Every row gives one point. The points of each table are mixes of a few directions, plus a little noise. How many directions does each table use, and how many do they share? Where both have some left over, give the other angles between the two spaces (their principal angles), to ten degrees, smallest first.

First (4 x 2):
[[ 23.5   1.5]
 [-22.3  -1.4]
 [-22.3  -1.4]
 [ 21.2   1.3]]
Second:
[[ -0.4   6.6]
 [  0.3  -5.3]
 [ -1.9  30.3]
 [  2.0 -31.7]]
Directions: first 1, second 1, shared 0; angles 90

First, 5 rows:
[[  7.6   3.2  -5.8 -12.4]
 [ 13.8   5.8 -10.9 -22.3]
 [-20.9  -9.1  16.7  34.0]
 [-15.3  -6.4  12.2  24.6]
 [ 14.5   6.3 -11.6 -23.7]]
Second, 8 rows:
[[  2.7  -0.9  27.7 -22.3]
 [ -3.4   5.4 -39.0  -9.3]
 [ -0.8  -2.1  -3.5  22.7]
 [ -2.1   0.1 -19.7  18.2]
 [  0.3   3.6  -1.8 -29.1]
 [  2.6  -2.1  26.1  -7.5]
 [  3.0  -5.2  34.4   9.3]
 [ -2.4   0.8 -24.0  18.1]]
Directions: first 1, second 2, shared 0; angles 30

First:
[[ -9.0  -1.4   6.0 -11.6  -4.0   4.1  -0.7   2.9]
 [  0.0  -0.4  -0.1   2.4   1.4   0.2  -0.5  -0.3]
 [ 11.1  10.3  -7.5 -27.0 -19.1 -11.0  10.8   0.8]
 [ -6.8  -4.6   4.6   8.6   7.0   5.5  -4.6   0.3]
 [ 25.1   3.4 -16.5  33.8  12.1 -11.2   1.6  -8.3]
 [ -1.5 -11.4   1.4  50.7  30.1   8.2 -13.0  -5.0]
 [ 33.2  12.1 -22.0   9.1  -4.8 -20.0  10.5  -7.2]
 [-10.8  -3.1   7.2  -7.1  -0.8   5.9  -2.5   2.6]
 [-41.3  -5.1  27.1 -58.6 -21.8  18.0  -1.7  13.8]]
Second:
[[ 13.6  12.2   3.2  -9.7  21.2  18.7  -7.5   2.5]
 [ -8.5 -31.4  13.1   0.1 -10.1 -11.6   5.6  -0.6]
 [ 16.8   9.0   0.4   8.6  21.7  26.4 -23.5  -6.1]
 [ -8.5   4.5 -15.2  23.9 -18.3  -9.7  -5.0  -8.7]
 [ -8.5 -11.0  -1.7  10.3 -13.7 -10.6   1.4  -3.7]
 [-20.0 -13.4  -5.0   7.8 -29.7 -28.3  15.8  -0.5]
 [  2.6  50.8 -18.0 -25.7   6.5  -1.3  20.2  14.2]
 [ 12.2 -20.8  22.9 -15.4  22.4  16.5  -6.3   3.4]]
Directions: first 2, second 3, shared 0; angles 40, 60

First (10 x 11):
[[  8.1 -16.6   7.3 -14.3  13.0  -8.1  -2.3   4.6  13.7  22.8  -3.4]
 [ -8.8  -2.9 -38.9  25.5   0.6  26.6   4.2  -3.5   5.7  -9.4 -25.0]
 [ -5.8 -14.3   3.7  15.7  18.1  23.1   9.0  25.6  -1.4 -16.2   9.7]
 [ 10.2   5.7   3.1 -16.4   4.5 -32.6 -12.8  -6.7  15.8  28.1   2.1]
 [  7.5 -20.6  39.0 -19.9  18.8  -5.2  -0.3  24.9  -0.5   7.6  21.9]
 [ -2.8  12.7   1.1 -10.8  -9.9  11.4 -38.5  11.5 -22.1 -21.7 -11.8]
 [  1.2  36.1  -9.3   5.7  -9.2 -36.2  -8.6 -14.8   6.7   5.3  14.4]
 [-11.6  18.6 -18.6  26.6 -13.7  13.0  12.3  -9.0 -10.5 -26.0   1.4]
 [  1.7 -12.9  16.8 -20.1 -23.7  11.1  15.5 -22.0 -16.9   0.6 -12.1]
 [  0.0  -5.2  -5.2   7.9   1.4  -3.1  21.1  -9.7   9.9   9.0   2.2]]
Second (11 x 11):
[[ -0.4 -12.4  -3.8   3.2  -6.4  17.1  16.4  -9.7  15.9  -0.5  -8.7]
 [  3.2   8.5  -2.0  11.5  11.0 -29.6  19.2  -5.8  21.6  19.2  22.6]
 [  3.1  -8.8   6.7 -21.5  29.8 -13.8 -45.0  36.4 -42.8  13.4  -9.4]
 [ -7.4  22.1 -20.8  26.1  -7.0   2.8   6.0  -6.4  12.9 -16.8   6.7]
 [ 11.2  10.5  16.4 -40.0 -13.9 -17.0 -46.9  -2.7  -2.6   8.3 -12.3]
 [  3.2  -2.3   1.4  -7.5 -10.7   5.4  -1.1 -10.2  13.3   1.1  -7.5]
 [  4.4   1.1  -5.0 -12.6  -3.1   0.6 -24.4   0.1   8.9   5.1 -14.9]
 [-10.4 -18.8   4.4  18.5  29.3  10.1  21.3  28.8 -47.7  -7.2  11.9]
 [ -5.7   2.7   6.2  10.7 -17.5  13.5  27.7 -14.2  -0.1 -17.8   9.2]
 [ -1.4   6.4  -2.7  -1.6 -13.6   9.8  -6.6  -6.7   3.0 -10.9  -6.8]
 [ -0.7  -9.3  -0.8  13.1   2.6   1.4  33.5  -9.6  17.1   6.8   9.2]]
Directions: first 5, second 5, shared 4; angles 50
